Each row is a point. Each copy is the shape, with its points in the same order, turned, moved and blurred by noise. Is it also mirrored, or only turned?

Shape, 7 rows:
[[ 0.10  0.32]
 [-0.38 -0.50]
 [-0.20 -0.26]
 [-0.33 -0.22]
 [ 0.03  0.16]
 [ 0.64  0.23]
 [ 0.17  0.15]]
Copy 1:
[[ 0.33  0.03]
 [-0.57  0.32]
 [-0.38  0.07]
 [-0.34  0.28]
 [ 0.15  0.12]
 [ 0.32 -0.57]
 [ 0.13 -0.13]]
Copy 1 is: only turned
Copy 2:
[[ 0.18  0.34]
 [-0.15 -0.51]
 [-0.03 -0.21]
 [ 0.02 -0.39]
 [ 0.15  0.21]
 [-0.16  0.69]
 [ 0.03  0.37]]
Copy 2 is: mirrored

Shape (9 x 3):
[[ 0.28  0.38 -0.15]
 [ 0.03  0.08  0.00]
 [ 0.18 -0.38  0.06]
 [-0.04  0.30  0.36]
 [-0.09 -0.30 -0.13]
 [-0.49 -0.21 -0.15]
 [ 0.48  0.68  0.14]
 [-0.18  0.50 -0.34]
 [ 0.00 -0.09  0.51]]
Copy 1 (9 x 3):
[[ 0.21 -0.36  0.23]
 [ 0.11  0.02  0.19]
 [ 0.14  0.29 -0.33]
 [ 0.33  0.20  0.45]
 [-0.21  0.22 -0.15]
 [-0.38  0.41  0.16]
 [ 0.58 -0.43  0.39]
 [-0.19 -0.24  0.55]
 [ 0.36  0.53  0.14]]
Copy 1 is: mirrored
Copy 2:
[[ 0.19 -0.18 -0.26]
 [-0.04 -0.05  0.08]
 [-0.53  0.01 -0.02]
 [ 0.16  0.33  0.12]
 [-0.41 -0.18  0.23]
 [-0.24 -0.23  0.63]
 [ 0.49  0.16 -0.44]
 [ 0.45 -0.38  0.16]
 [-0.21  0.49  0.16]]
Copy 2 is: mirrored

Shape (12 x 6):
[[ 0.38 -0.15  0.00  0.38  0.19  0.05]
 [ 0.05 -0.25 -0.27  0.25  0.43 -0.25]
 [-0.01  0.00 -0.13 -0.66  0.18  0.25]
 [-0.41  0.61  0.21  0.10 -0.48 -0.18]
 [-0.15 -0.22 -0.07 -0.55 -0.39  0.29]
 [-0.37 -0.25 -0.13  0.15  0.45  0.20]
 [-0.41  0.40  0.38 -0.15 -0.29  0.17]
 [ 0.41  0.18 -0.12 -0.35  0.12  0.17]
 [ 0.51  0.42 -0.38 -0.21 -0.23  0.13]
 [-0.20  0.63 -0.48  0.21  0.31  0.08]
 [ 0.24  0.09 -0.43 -0.10 -0.55  0.27]
 [ 0.01  0.08  0.36  0.05 -0.23  0.05]]
Copy 1, 12 rows:
[[ 0.39 -0.04  0.04  0.21 -0.37 -0.19]
 [ 0.15  0.28 -0.45  0.25 -0.43 -0.12]
 [ 0.04 -0.20 -0.36 -0.21  0.08  0.47]
 [-0.51  0.14  0.42 -0.20  0.39 -0.26]
 [-0.33 -0.64 -0.10 -0.23 -0.12  0.34]
 [-0.08  0.15 -0.22  0.59 -0.25  0.29]
 [-0.36 -0.21  0.36  0.02  0.43  0.13]
 [ 0.37 -0.14 -0.19 -0.38 -0.02  0.22]
 [ 0.23  0.03  0.04 -0.78 -0.19 -0.01]
 [-0.09  0.73  0.06 -0.18 -0.06  0.09]
 [-0.18 -0.27  0.27 -0.57 -0.41  0.08]
 [-0.05 -0.32  0.23  0.08  0.16 -0.15]]
Copy 1 is: only turned
Copy 2 (12 x 6):
[[ 0.15 -0.44 -0.31 -0.01 -0.25  0.20]
 [ 0.37 -0.27 -0.41  0.12  0.18  0.12]
 [-0.12  0.40  0.08 -0.53  0.05  0.05]
 [-0.33  0.18  0.16  0.66 -0.50 -0.40]
 [-0.26 -0.03  0.55 -0.35  0.01  0.07]
 [-0.19  0.06 -0.26  0.21  0.39  0.31]
 [-0.64  0.27  0.15  0.21 -0.34 -0.25]
 [ 0.14  0.15 -0.04 -0.41 -0.40  0.05]
 [ 0.33  0.14  0.23 -0.17 -0.69  0.10]
 [ 0.32  0.54 -0.22  0.52 -0.27  0.28]
 [ 0.17 -0.07  0.52 -0.08 -0.53  0.25]
 [-0.41 -0.23  0.07  0.16 -0.36 -0.13]]
Copy 2 is: mirrored
Copy 3:
[[-0.13 -0.37 -0.34  0.14  0.26  0.12]
 [-0.58 -0.12 -0.21  0.24  0.60  0.11]
 [ 0.12  0.41  0.09 -0.33  0.54 -0.10]
 [-0.39  0.35  0.05 -0.35 -0.65  0.17]
 [ 0.03  0.09  0.22 -0.72  0.25  0.18]
 [-0.17  0.10  0.20  0.33  0.52  0.36]
 [-0.14  0.33  0.26 -0.32 -0.40  0.12]
 [ 0.02  0.12 -0.28 -0.27  0.26 -0.18]
 [-0.07  0.23 -0.75 -0.52  0.13 -0.01]
 [-0.28  0.64 -0.47  0.33  0.06  0.30]
 [-0.13 -0.01 -0.47 -0.74  0.27  0.41]
 [-0.10 -0.17  0.03 -0.20 -0.25  0.05]]
Copy 3 is: only turned

Shape, 13 rows:
[[ 0.16  0.33  0.26 -0.13  0.06 -0.09 -0.25  0.19  0.45]
 [ 0.56 -0.12 -0.16  0.38 -0.04 -0.36 -0.13 -0.31  0.31]
 [-0.17 -0.18  0.82  0.23 -0.31 -0.09 -0.21  0.54  0.27]
 [-0.02  0.15  0.16  0.08 -0.21  0.10 -0.48  0.29 -0.27]
 [ 0.57 -0.40  0.12 -0.52 -0.21 -0.37 -0.19 -0.16  0.55]
 [-0.01  0.60  0.10 -0.31  0.35 -0.31  0.11  0.04 -0.09]
 [-0.25 -0.42 -0.16 -0.28 -0.06  0.01 -0.12  0.21 -0.28]
 [ 0.05  0.24 -0.13  0.25 -0.29  0.27 -0.05 -0.03  0.20]
 [ 0.57 -0.02  0.24  0.10  0.36  0.47  0.46 -0.40 -0.22]
 [-0.30 -0.27  0.77  0.02 -0.15  0.36 -0.15 -0.28  0.05]
 [ 0.25  0.15 -0.19  0.14  0.50  0.26 -0.10  0.01  0.09]
 [ 0.31  0.41  0.59  0.16  0.12 -0.27  0.65 -0.19  0.13]
 [-0.38 -0.33 -0.03 -0.21 -0.33 -0.29 -0.24  0.31 -0.24]]
Copy 1, 13 rows:
[[-0.02  0.05 -0.31 -0.24  0.08  0.00 -0.08 -0.30  0.45]
 [ 0.12 -0.47  0.56 -0.18 -0.14  0.24 -0.13 -0.37  0.25]
 [-0.33 -0.33 -0.57  0.24  0.17 -0.72 -0.17 -0.44  0.22]
 [-0.61 -0.26 -0.25 -0.03 -0.01  0.01 -0.19  0.20  0.24]
 [ 0.10  0.09  0.39 -0.65  0.06 -0.36 -0.56 -0.37  0.47]
 [-0.22  0.48 -0.15 -0.22  0.02  0.29  0.32 -0.25 -0.16]
 [-0.20 -0.02  0.10 -0.01  0.13 -0.39 -0.43  0.37 -0.35]
 [ 0.12 -0.26  0.00  0.17 -0.20  0.06  0.14  0.20  0.41]
 [-0.24 -0.17  0.71  0.02  0.70  0.05  0.55  0.00  0.31]
 [-0.41  0.13  0.10  0.56  0.41 -0.48 -0.20 -0.14  0.41]
 [ 0.04 -0.25  0.03 -0.10  0.45  0.44  0.16  0.12  0.13]
 [-0.10  0.06  0.19 -0.02  0.15 -0.14  0.76 -0.73  0.24]
 [-0.40 -0.04 -0.07  0.06 -0.17 -0.38 -0.46  0.21 -0.39]]
Copy 1 is: mirrored
Copy 2, 13 rows:
[[-0.25 -0.10  0.02  0.20 -0.24 -0.58  0.06 -0.09  0.44]
 [ 0.48  0.18 -0.03 -0.35 -0.14 -0.41 -0.14 -0.47 -0.14]
 [-0.72  0.48  0.38 -0.06 -0.58 -0.32  0.19 -0.26  0.52]
 [-0.38  0.14 -0.33  0.14 -0.34  0.02 -0.04 -0.25  0.35]
 [-0.12 -0.10 -0.11 -0.85 -0.01 -0.66 -0.51 -0.07  0.38]
 [-0.26 -0.42 -0.06  0.40 -0.02 -0.40  0.04  0.07 -0.24]
 [-0.49 -0.07 -0.35 -0.53 -0.08  0.30  0.27 -0.16  0.03]
 [ 0.17  0.20 -0.24  0.10 -0.21  0.07  0.13  0.11  0.37]
 [ 0.35 -0.26  0.39  0.13  0.41  0.34 -0.08 -0.34  0.14]
 [-0.58  0.57  0.28  0.00  0.27  0.15 -0.08 -0.15  0.38]
 [ 0.28 -0.31 -0.10  0.13  0.17 -0.10  0.31 -0.24  0.34]
 [ 0.02 -0.10  0.75  0.30 -0.08 -0.27 -0.21  0.10 -0.12]
 [-0.72  0.20 -0.38 -0.46 -0.39 -0.03  0.19 -0.11 -0.02]]
Copy 2 is: only turned
